Every row gives one point. Each copy is the shape, with its points in the same order, stretched, turned, moved and blurred by noise. Is it also mirrored, or only turned?

Shape:
[[-53 -10 -15]
 [ -1   7  42]
 [ 47 -19 -69]
 [-20  30 -21]
 [-29 -10   5]
 [-16  -8  -7]
 [107   4  14]
 [-45 -20   2]
 [ 40  29 -49]]
Copy 1:
[[-31 -28  17]
 [  4  35  -5]
 [ 46 -58 -42]
 [ 19 -15  30]
 [-21  -6  -2]
 [ -6 -11  -3]
 [ 83  38 -68]
 [-37 -16   8]
 [ 69 -24  -2]]
Copy 1 is: mirrored
Copy 2:
[[-37   4  -5]
 [ 18 -34 -14]
 [ 35  49  16]
 [  2   8 -36]
 [-15  -9  -1]
 [ -3   0   0]
 [103 -10  -3]
 [-27  -9   7]
 [ 42  35 -30]]
Copy 2 is: mirrored

Shape, 8 rows:
[[ -7 -27  38  60]
 [  6  24 -12 -17]
 [-12 -33 -10  17]
 [-22  23 -50 -25]
 [  1 -11 -41 -35]
 [-34 -66  -2  32]
 [ 38 -15  28  20]
 [ -9  19  -1 -48]]
Copy 1:
[[-37 -14 -61  56]
 [ 25  13  33 -11]
 [-43  -4 -26 -19]
 [ 29  34  23 -70]
 [-17   4  41 -66]
 [-90   5 -57 -21]
 [-20 -44   8  48]
 [ -1  42  64 -10]]
Copy 1 is: only turned
Copy 2 (8 x 4):
[[-37  28  12  50]
 [-31   1   7 -52]
 [ 11 -10  13  10]
 [-16 -40  20 -65]
 [ 35 -26   5 -48]
 [ 28 -24   7  51]
 [-12  52   9  -1]
 [-23 -15 -27 -53]]
Copy 2 is: mirrored

Shape (11 x 6):
[[  5  22   8 -48 -15  -2]
 [ 30  19 -13  26  13  16]
 [  4 -21 -29  36  35  22]
 [ 13  35  -2 -17  -3  14]
 [-19  30  37 -15 -37  29]
 [ -5 -38  -9  39  72  -1]
 [-98  47 -29 -32  15  34]
 [ 21 -41  -2  11  42  16]
 [-68  38   3 -13  50  18]
 [-25  -4  -3  19   5 -22]
 [ 33  -8   4  57  42  -3]]
Copy 1 (11 x 6):
[[  32   11  -39   19    7  -17]
 [ -13   25   28  -31   35   17]
 [ -49  -19   28  -16   36   15]
 [  13   28  -29  -14   20    1]
 [  17   29  -42   21  -18   41]
 [ -44  -18   38   10   68   14]
 [ -84  -24 -106   30   37   20]
 [  -2  -40   26    1   43    8]
 [ -56    8  -80   43   69   23]
 [ -36   13   14   40   25    6]
 [  -8   29   46  -14   48   28]]
Copy 1 is: mirrored
Copy 2:
[[  2 -28  38 -13 -24  -1]
 [-55  14  33 -15 -12 -16]
 [-43   8  -6  -4  25  -3]
 [-32 -17  49 -20 -22 -23]
 [ -6 -25  84   5  -9   0]
 [-50  22 -25 -33  55   0]
 [ -8 -99  10  -6  46 -50]
 [-45  20   4 -25  19  22]
 [-16 -58  34 -37  55 -32]
 [  2  -2 -10   0  28 -24]
 [-54  49  22 -20   9  -9]]
Copy 2 is: only turned
Copy 3, 11 rows:
[[  19   15  -42   24  -43    9]
 [ -16  -10   32  -33    2    0]
 [  18  -22   12  -51   32   -7]
 [   7    5  -17  -11  -32   13]
 [ -24  -40  -37   17  -24   19]
 [  53  -41   28  -57   15  -26]
 [  14  -28 -113  -85  -61   24]
 [  40  -11   16  -20   34    3]
 [  32  -39  -53  -67  -67   19]
 [  17  -33  -18  -12   12  -35]
 [  10  -37   56  -32   15  -24]]
Copy 3 is: only turned
Copy 4 (11 x 6):
[[ -24   29    7  -36   -8  -12]
 [   8   15  -26   59    9   19]
 [   9   -6   12   75  -12   42]
 [ -24   31  -15   11    2    0]
 [ -27   26  -16  -51   28   39]
 [  16  -18   58   83   -8   26]
 [-117   16   11  -14  -20   23]
 [  28    6   51   46  -17   34]
 [ -85   14   38   14    2    7]
 [  -7  -32   -4   20   13    7]
 [  39  -15    2   93   22   22]]
Copy 4 is: mirrored

Shape (12 x 8):
[[  4   4  22 -50 -48 -27   6  16]
 [ 22  24  21 -40  15  32  42  27]
 [ 41  23 -31   4  35  32 -50  17]
 [ 14  -9 -11 -48  15   1  -4   8]
 [ 16 -26   1 -21  39  24 -38 -18]
 [-47   9 -13 -23  -7 -50  36  -7]
 [-60   4 -34  21 -44 -16  10 -55]
 [ -6 -14  11 -14 -38 -34  44  10]
 [-65 -40 -57  38 -44 -34  15 -20]
 [ 21   2  27  -4  -6 -41  12  -2]
 [-33   0  46 -37 -14 -34  10  36]
 [ 23   9   9  -3  30  48 -17  14]]
Copy 1, 12 rows:
[[ 38  13 -16 -21 -30  55  25 -10]
 [  4  26  -1  10  -1  44 -35 -49]
 [ 18  53 -13 -20  34 -34 -88   7]
 [ 18  16 -19 -28  30  28 -21 -29]
 [ -9  18 -32 -35  72   7 -22  -2]
 [-32  -8  -7 -59 -40  26  69 -32]
 [-44 -24 -68 -49 -34 -22  80   7]
 [  4 -32  -3 -20 -41  34  39 -18]
 [-38 -70 -52 -68 -44 -17  63   7]
 [ 18   0  22  -6   6  15  14  -1]
 [  3   6   9 -51 -50  92  19  -5]
 [  3  28 -20   2  24  11 -63  -2]]
Copy 1 is: mirrored
Copy 2 (12 x 8):
[[ 31 -25  -3  -4  36 -70 -34  27]
 [ 35  33  10 -84  28   3 -17  17]
 [-51 -27  53 -59  34  27  24 -27]
 [ 13 -16  43 -63  18 -27  27  -4]
 [-18 -43  83 -58 -15   7  36   6]
 [ 15 -10 -47  14   7 -45  70  23]
 [ 19 -59 -58  40 -45 -14  66  -8]
 [ 36  16 -15  21  -8 -62  -1  19]
 [-12 -23 -36  64 -69 -64  69 -41]
 [ 15   5  28  22  36 -15   5  43]
 [ -8  -4 -18  -9   9 -42 -20  69]
 [-36  -5  42 -74  -7  29  -1   7]]
Copy 2 is: mirrored
Copy 3 (12 x 8):
[[-31 -50 -29  28 -48   5 -54  21]
 [  1 -56 -20 -36 -63   8 -49 -47]
 [  5  77 -11  -8  18  15 -56 -32]
 [  3 -32 -46  21  -2  31 -47 -11]
 [  0  11 -38  18  44 -16 -38  -9]
 [-47 -63 -26 -14  19  67 -14   0]
 [-58   5  31   7  30  30  56 -11]
 [-14 -58   1   2 -27  35 -18  29]
 [-17   9  12   5  53  66  84  28]
 [-17 -27  12  -4   4  18 -74  36]
 [-36 -59 -68 -24 -11   6 -38  32]
 [  5  27 -24 -28  -6 -20 -33 -31]]
Copy 3 is: mirrored
Copy 4:
[[ 24 -26 -30  39 -19 -43   0  45]
 [ -9  -6 -25  81 -11  25  33  31]
 [-74  11  13  11  31  24  -4  30]
 [ -9 -24   3  37  -7   7 -13  34]
 [-19  17  50  44   8  21 -40  -3]
 [ 35 -59  -1 -24 -36  -8  21  11]
 [ -4 -29 -14 -52 -66 -43  -3 -24]
 [ 34 -43 -36  17 -14 -28  -4  -1]
 [  2 -57  -6 -76 -36 -49 -21 -55]
 [ 36  -8 -16   9   7   2 -23  12]
 [ 66 -19  25  41   6 -19  21   4]
 [-40  28  18  51  12  25   9  -5]]
Copy 4 is: only turned

Shape:
[[ 47 -25  10 -17 -33   4  39  27 -29]
 [  7  69  27 -60 -18 -28  44  -7 -13]
 [ -9  -7  34  46  39  59 -26  23 -12]
 [-20  -7 -25  38  14  23  28  49 -53]
 [  0   6  16  28  53  30   5  43  42]
 [ 22   0 -41  51   5  21  -4  48 -16]
 [ -9   8  35  46  35  34  37  27  28]
 [  9  54  77 -47 -15 -66  34   0  -8]
 [-13  44  12 -19 -37 -10   7 -27   4]
 [ 13 -34 -57  39  20 -11 -19  51 -25]
 [ 31  47  41  31  55  42 -24  11  13]
 [ 14 -13 -34 -17  28 -14  28  -7 -49]
 [ 23 -23 -56  65  28  28  20   2 -14]
 [ -6  17  50 -33 -13 -45   7 -31   4]
 [ 22  48  49   1 -21 -65  32 -24 -27]]
Copy 1, 15 rows:
[[ 24  53  10  -4 -16   0   4  33 -30]
 [ 23 -42  25   8  49 -12  25  81   5]
 [  3  33   3 -29 -40 -47 -29 -53  37]
 [ 22  40 -30 -23   3 -92 -12 -14   0]
 [ 15  40  14 -60  32 -38 -17 -36  43]
 [ 18  60 -58 -45  14 -49 -43 -19 -13]
 [  4  39  34 -31  34 -66 -38 -36  49]
 [ 69 -26  47   9  27  19  14  88  34]
 [ -4 -14  -6  38  12  -8  -8  52  14]
 [ 50  69 -73 -33   1 -18  -7 -24 -17]
 [ 16   1   7 -63  17 -24 -38 -34  37]
 [ 44  -3 -20  11  27  -7  32   5 -51]
 [ 12  51 -50  -5  35 -43 -44 -57 -42]
 [ 40 -15  27  45   0  38  15  50  28]
 [ 65 -23   8  26  37  10 -30  58   6]]
Copy 1 is: mirrored
Copy 2 (15 x 9):
[[-18 -35 -19  12 -11  52 -30 -29   3]
 [ -3  27  26 -42  26  33 -24  10 -55]
 [ 34  14 -30 -13 -41 -24  41 -72  27]
 [ 34 -13 -39  38 -15   4  22 -69 -10]
 [ 52 -20  28 -12 -27 -42  46 -35  25]
 [ 37 -14 -26  55 -52 -15   0 -37   8]
 [ 30  -6  24   1 -31 -27  31 -67   2]
 [ 11  -3  17 -83  25  35 -25   5 -77]
 [-24  36   5  -8 -10  10   0  14 -36]
 [ 32 -43 -53  52 -35 -23  10 -19  18]
 [ 66  31   0 -28 -34 -32  10 -54  14]
 [  1  -1 -27  19  39  11  -8 -20  -8]
 [ 15   8 -17  69 -15 -39  -2 -62  26]
 [-39  16  -1 -59  25  -1   0  21 -37]
 [-10  17  -7 -40  10  10 -55 -22 -69]]
Copy 2 is: mirrored

Shape, 15 rows:
[[ 19  -4  15 -44  15 -48   6 -25 -19  51 -30   8]
 [-62   6  -8   0  12  35  -3 -20   9 -21  29  47]
 [-46   1 -15 -11   7  34 -22   5  67  25  50  60]
 [ 33   9 -13 -20  10   4  39 -18   1  -3 -17  19]
 [-67  13 -30   6  17  39  -5  41  24   0  36  36]
 [ -2  33   8  32 -16 -12 -39 -14  14  70   3 -42]
 [  8 -14 -11 -49 -19 -55  23 -33   8 -13  -6 -22]
 [-61  19 -12  23  34  -9   5   8  60 -32  10  61]
 [  5   3   3 -32   7   7  38 -40  40  17 -45 -19]
 [ -9 -49  44 -35 -37 -47  56  31 -23  48  -8   5]
 [  4 -39  17 -13  31  14 -13   5  22  -8  -5   4]
 [ -4  39   6  13  -9  32 -46  49  45  26  44  28]
 [ 15  34  52  10   7   7  -9  -9  24  48  50 -16]
 [ 15  48  37  28 -70 -22 -53 -57  17  42 -36 -17]
 [-18  19  36 -65 -14 -37  11 -12  -4   6 -41 -13]]
Copy 1:
[[  30   11   -9  -37  -38   25   34   -3   22   48  -46   50]
 [  36   39  -24   39   33   43  -28  -46   34  -49   36   -9]
 [  70   65  -12    5   51  -10  -40  -75   27  -47   25  -25]
 [  36   17  -30  -16  -36   19   30   29   28  -34  -12   -6]
 [  56   47   13   40   52   24   -8  -59   22  -38   34  -35]
 [ -13  -51  -10  -55   -1  -53    9  -62   26   67   15  -12]
 [  -7   13   -3  -56  -63   22    8   26  -24    0  -18   -6]
 [  60   47  -38   28   39   65  -15  -66    4  -37  -17  -59]
 [  35  -16   -3  -42  -46   35   -8    0   56    8   -9  -14]
 [  54  -16   51    8  -38   13  -20    1  -38   11  -53   28]
 [  30   35    7   24   -9    0  -20   34   24   15   -7    2]
 [  57   21  -11  -10   72  -53  -21  -38  -19  -16   46  -45]
 [  46  -16  -50  -27  -44  -68  -17  -45   -1   18   32   -1]
 [ -42  -99  -57 -108   34  -21  -29  -33  -11   58    2   12]
 [  29    1   10  -39  -20   63    7   29  -18   39    3   20]]
Copy 1 is: mirrored
Copy 2:
[[-59 -42 -59  10   9  22 -12   3  -8 -13   8  52]
 [  7  31 -39  30 -16 -23  21 -26 -37 -10 -24 -42]
 [-25  51 -66   9  -5  -6  -3 -53  16 -46  21 -69]
 [ -5 -10 -16  -4  24 -12  16  11  -9 -41  37  21]
 [  4  38 -19  31  11 -26 -22 -50 -32 -10  10 -52]
 [  3  18 -40  11  10  72 -41  -3  35  11  23   8]
 [-39  -4 -31  28  16 -21   7  17  28 -37 -13  68]
 [ 10  33 -41  21 -48 -29  -2 -58 -43 -48   8 -15]
 [ 14 -20 -36  11  13   2   3   2  42 -68  13  16]
 [-76 -41 -26  55   3   1  24 -77  37  44  49  65]
 [-10  -6 -38 -35  -8 -25 -10 -31  21  -7  -8  -3]
 [-33  60   1 -19   9  33 -39 -39   6 -20  34 -53]
 [-21  24 -17   3 -30  49 -16  -8  51   6  62 -25]
 [-14  25 -33  -7 -11 114   4  14  30 -28 -20  31]
 [-63 -30   1  39  -6  10 -18   4  -3 -39 -36  50]]
Copy 2 is: mirrored
Copy 3 (15 x 12):
[[ 83  11 -22  -6  17  10 -27 -35  42   0  -6  20]
 [-12 -14  33  17 -41  27  35  34  32 -14   1 -36]
 [ 12   1  23  62  -9  55  18  65 -18 -20 -18 -81]
 [ 28  32 -16   8  -1 -17   3 -33   1  12   4  44]
 [-36 -12   1  15 -43  39  24  36  -4   3 -10 -86]
 [ 59 -44 -53   5 -15  38  14  24 -15 -49 -22  10]
 [ 44  -9   3  25   8 -51 -21 -24  31  55 -47  55]
 [  6  36   2  29 -74 -10  12  61   1   9  -5 -76]
 [ 44  19 -49  37  21 -32  42 -22  27   6 -20  31]
 [ 24 -39 -36 -23  51  36 -52  21  86  70  25  -5]
 [  9  -5  10 -11  27 -12   3  13  15 -10  11 -29]
 [ 20 -25  -7  13 -19  59  16  46 -74 -16  24 -73]
 [ 73 -27 -22 -26  -1  68  29  52 -36 -20  13  11]
 [ 95 -56 -39  35 -16  14  16  24  -3 -44  27  47]
 [ 66 -27 -27   0  -1 -17  18 -32  52  52   9   5]]
Copy 3 is: only turned
